Each row is a point. Each copy is the shape, with its points in the same order, stretched, turned, moved and blurred by noise. Say if it was mirrored as well.
In the rows, zero is written as 128.

Shape (9 x 3)
[[168 145 138]
 [140 141 138]
 [107 117  95]
 [194 131 156]
 [114 122  93]
 [121 107 138]
 [120 172  98]
 [138 103 137]
 [127 144 150]]
Copy 1 (9 x 3)
[[168  86 111]
 [142 106 130]
 [107 158 116]
 [211  83 116]
 [110 141 110]
 [132 140 136]
 [ 87 104 112]
 [158 130 127]
 [126 115 144]]
Copy 1 is: mirrored
Copy 2 (9 x 3)
[[134 155  87]
 [138 148 104]
 [128 124 154]
 [127 139  64]
 [121 139 151]
 [139 102 129]
 [133 189 139]
 [131 100 110]
 [156 145 113]]
Copy 2 is: only turned
Copy 3 (9 x 3)
[[150 176  96]
 [128 152 104]
 [142  73 115]
 [154 207 109]
 [146  79 107]
 [124 117 142]
 [128 116  70]
 [137 117 137]
 [116 156 107]]
Copy 3 is: only turned
Copy 4 (9 x 3)
[[173 123 125]
 [149 135 133]
 [ 85  90 128]
 [205 133  98]
 [ 89  87 133]
 [122 134 108]
 [110  99 178]
 [137 124  96]
 [145 153 140]]
Copy 4 is: mirrored

Shape (10 x 6)
[[109 172 147 113 130 169]
 [109  95 100  96 171 106]
 [147 127 109  93 116 113]
 [134 128 148  90 152 172]
 [ 68 169 111 138 100 138]
 [145 117 118 143 130 115]
 [142 116 143  87 124 109]
 [134 110 153 120 147 138]
 [ 89 171 136 138 173 118]
 [124 115 128 155 165 167]]
Copy 1 (10 x 6)
[[137 187 134  86 120  97]
 [ 92  60 145 105 165 144]
 [175 105 144 119 133 133]
 [137 163 115  79 154 107]
 [121 145 161 109  77 138]
 [131 124 135 153 137 131]
 [161 104 116 112 126 121]
 [111 134 104 118 135 116]
 [ 59 149 150 119 136  81]
 [ 79 164 125 125 161 129]]
Copy 1 is: mirrored
Copy 2 (10 x 6)
[[148 169  89 134 146 101]
 [113  85 115  70 116 128]
 [130 128 150 104  94 108]
 [146 170 107  90 169 117]
 [137 119  86 168  99 122]
 [ 95 121 146 121 128 118]
 [115 146 131  87  92 117]
 [103 151 116  96 147 129]
 [101 114  75 120 126  82]
 [109 132 111 120 200 131]]
Copy 2 is: only turned
Copy 3 (10 x 6)
[[ 96 138 135 130  59 148]
 [117 166 135 131 155  78]
 [143 169 126  89 125 122]
 [ 74 156 156  96 102 143]
 [159 117 113 184  51 117]
 [145 122 123 110 141 138]
 [122 191 139 103 144 136]
 [103 144 153 120 140 146]
 [ 99 135 104 182  96 118]
 [107  91 148 134 116 136]]
Copy 3 is: only turned
Copy 4 (10 x 6)
[[146 164 145 159 166 138]
 [ 86 134 110 111 144 134]
 [103 158 146 100  89 138]
 [ 98 159 159 145 164 102]
 [153 140 121 184 132 194]
 [131 129 109 125  99 105]
 [108 136 149  84 118 142]
 [128 119 136 122 144 101]
 [171 149  75 146 172 143]
 [123 118 105 172 152  70]]
Copy 4 is: mirrored

Shape (12 x 8)
[[155 172 105  90 131 117 102 142]
 [148 124 143 133 156 133 171 107]
 [105 175 165 159 133 146 122 105]
 [121 184  90  81 128  98 106 133]
 [153  99 132 147 138 125 156 122]
 [141 119 169 122 124 165 151 103]
 [155 103 131 158 144 136 140 111]
 [139 170  96  97 101 113  94 166]
 [162 157 135  99 131  79 110 157]
 [156 153 147 152 104 126 146  78]
 [117 144 119  96 105  85 112 134]
 [134 183 100  95 110 106 139 178]]
Copy 1 (12 x 8)
[[120 123 114 169 103 107 143 140]
 [112 147 174 109 126 131 133 112]
 [130 122 112 102 153 128 168 158]
 [141 133 103 156  93  95 153 126]
 [119 125 175 114 125 137 114 118]
 [107 151 139 120 151 148 124 111]
 [123 114 172 118 138 144 125 119]
 [133 115  96 166  93 110 129 166]
 [ 99 110 124 141  94  87 125 150]
 [110 128 134 108 116 171 156 100]
 [136 121 106 124  94 107 125 123]
 [127 142 112 146  82 107 134 170]]
Copy 1 is: only turned
Copy 2 (12 x 8)
[[153 113 151 149  78 158 126 182]
 [134 122 110  86 140 103  81 130]
 [174 173 124 166 169  92 161 121]
 [171  95 161 156  61 159 157 157]
 [121 117 106  80 144 140  72 140]
 [137 150 106 135 154 109  82 119]
 [132 111 122  90 168 132  76 153]
 [144 127 167 156  70 180 150 177]
 [123 105  95 129  54 152 132 167]
 [183 155  90 119 156 118  94 133]
 [143  99 120 145  79 172 140 120]
 [139 142 158 127  39 151 148 160]]
Copy 2 is: mirrored

Shape (14 x 9)
[[ 91 140 104 148 144 147  81 157 155]
 [176 145 125 103 143 132 138 128 145]
 [139 102 124 118 150 120 161 156 117]
 [128 116 120  81 140 153 174 134 119]
 [116 144 147 131 108  76 114 134 103]
 [141 167 130 141  86  96 136 120 115]
 [103 121 125 163 106 134 105 127 107]
 [115 152 119 147 109  97 125 120  91]
 [ 79 144  85 181 135 143 104 177 149]
 [125 151 107  93 158 147 138 135 166]
 [135 151 145 118 165 161 157 127 177]
 [117 136 102 160 114 129 101 138 120]
 [114 161 128 161 124  98 110 132  54]
 [142 142 116 135 127  83 138  86 131]]
Copy 1 (14 x 9)
[[ 78 111 183 140 113 127 112 179 127]
 [130  90 142 155 160 107 176 131 129]
 [124 134  95 133 147 135 141 135 130]
 [123 115 103 112 162 145 143 115 112]
 [121 126 107 150 135  84  88 123 145]
 [129 114 137 174 118  89 102 103 108]
 [117 134 147 140  89 130  91 127 126]
 [131 136 126 163 124 100  82 124 114]
 [ 66 125 178 154  93 137  96 191 101]
 [ 86 103 167 134 168 131 152 146 117]
 [ 77 116 168 118 147 115 177 120 106]
 [119 119 160 156 102 120 102 148 119]
 [160 142 112 146 114  74  76 140 120]
 [123 148 160 185 142 107 124 120 130]]
Copy 1 is: mirrored
Copy 2 (14 x 9)
[[128 162 128 127 164  91 166 158  98]
 [139 119 144 176 117 117 127 101 164]
 [142 101 112  98  94 127 145 125 173]
 [127 101 104 138  71 164 163 108 176]
 [158 109 128  93 129 120  84 104  73]
 [147  85 116 142 136 110 100  96  73]
 [145 118  99  99 150 135 113 156  88]
 [157  98  88 105 143 125 106  93  77]
 [123 130 105 105 170  66 194 164  91]
 [106 141 140 170 118 117 173 104 154]
 [100 119 174 163 141 138 169 121 166]
 [147 122  98 123 151 101 128 139  92]
 [208  90  81  78 162 132 104  83  68]
 [108 123 107 136 144 122  82  77 122]]
Copy 2 is: only turned

Shape (16 x 12)
[[ 89 133  96 109  89  99  89 121 133 126 138 145]
 [127 172 143 157  90 128 174 138  89 156 142  77]
 [131 140 132 114 110 101 134  93 155  99 146 142]
 [ 92  82 172  87 173 159 112  95  95 155  85  72]
 [136 167 135 115  97 195 131  89 112 119 163 104]
 [131 160 144 154 127 123 142 156  94 146 177 124]
 [136 132 139 133 103 127  87  86 134 106 154 106]
 [138 102 121  83 144  70 146 171 122 111 136 115]
 [135  77 146  89 126 137 161 146 123 158 123  79]
 [122 162 105 124 110 105  88 142 163 112 146 107]
 [150 105  72 130 118  92 138 139 131 115 148 124]
 [148 102 171 107 150 136 138 146 125 152 100 118]
 [ 96 136 133 142 129 142 112 119 146  98 131 132]
 [159 140 105 109 143  99 148 154 120 134 121 118]
 [145 106 114  94 134 104 152 133 155 104 148  90]
 [117 117 143 100 159 131 141 117 142 176 132  84]]
Copy 1 (16 x 12)
[[147 144 116 135 112 134  82 111 125 128 178 165]
 [162 153 159  97 150  68 139 128 109  83  70 134]
 [135 111 137 105 141 136  92  92 137 138 155 108]
 [175  36 165 123  90 165 166 192 102  77 136 161]
 [126 116 137  81 164 154 135  82 113  60 142 141]
 [123 153 127 148 135  67 147 114 124 115  99 132]
 [157  91 171 131 122 158 126  72 107 109 140 144]
 [108 120 122 130 123  80 117 150 198 148 126 154]
 [153  96 127  87 138 117 161 157 151 116  95 161]
 [142 153 176 145 122 146 128 105 143 133 164 120]
 [105 141 133 131 163 121  98 120 151 161 105 151]
 [142  86 142 102  97 112 173 154 132 138 126 136]
 [135 117 134 133  93 172 114 111 121 112 146 104]
 [104 139 156 124 143  92 133 158 147 154 120 139]
 [122 108 148 117 156 132 122 120 185 136 113 123]
 [161 100 155 127 159 137 160 160 131 122 128 123]]
Copy 1 is: only turned
Copy 2 (16 x 12)
[[136 174 137 152 123 115 150  80 148 119 102 159]
 [ 88 136 168  83 143 180 123 108  76 123 184 169]
 [192 137 140 142 126 135 146  96 188 118 145 151]
 [ 56 122  66  95  86  83 159 163  90  99 181  92]
 [ 87  76 144 107 111 136  80  63 123  86 155 161]
 [112 143 164  88 157 149  91 116 116 139 130 157]
 [130 109 152 130 127  93 141  86 160 115 146 171]
 [189 201  89 127 168 123 128 140 121 137 144 129]
 [ 95 159  66 130 149 137 126 125  93 149 189 116]
 [136 135 150 137 171 136 148  86 135 106  87 162]
 [172 164 120 162 143 135 116 133 122 162 130 182]
 [115 135 103 122 141 130 129 129 119 146 157  66]
 [119 128 150 146 129 124 129 124 166  90 114 130]
 [163 148 118 121 144 159 120 128  96 145 130 128]
 [171 152  87 140 163 140 130 127 133 127 159 158]
 [ 94 124  77 101 133 153 153 134 103 137 149 134]]
Copy 2 is: only turned
